Each row is a point. A path goes straight from each point to the next, and from the last back to the first. The post is the endless flat space through its rows: a point in 2 columns, a line in 3, a plane in 4, and so on, so that a path can go around it. Count how often the path circles the post. Going back the other way cancels.

Post (2 x 3):
[[ 19.0 -10.0  -6.2]
 [-14.7  -7.2  -7.3]]
Path (27 x 3):
[[-19.4 -23.3 -12.2]
 [  9.8 -21.4 -22.4]
 [  4.0 -15.6  -2.5]
 [ -3.7  -2.4   3.4]
 [  6.4   0.5   6.9]
 [-11.0 -14.5   6.1]
 [ -3.4 -24.5 -11.9]
 [ 26.6  -9.2 -20.3]
 [ -3.1   5.4 -17.8]
 [ 23.9  -0.6   1.5]
 [ 31.7 -17.6   5.6]
 [ 19.4 -29.2  -3.8]
 [ 21.2 -19.8 -18.5]
 [ 16.1   5.6 -13.5]
 [ 11.5  -2.4 -16.1]
 [  2.8 -10.4 -15.2]
 [-15.5 -19.2  -7.5]
 [ -6.3 -14.7   4.5]
 [  1.0   2.9  -3.4]
 [ 19.8   8.2  -6.3]
 [  5.0  -5.6   6.3]
 [-37.3 -21.0  -1.5]
 [-17.9 -25.0 -15.4]
 [ 27.2  -8.9 -15.3]
 [-19.9   1.0  -9.9]
 [  6.1   7.6   8.9]
 [  3.0 -18.1  -1.4]]
Times around: 2
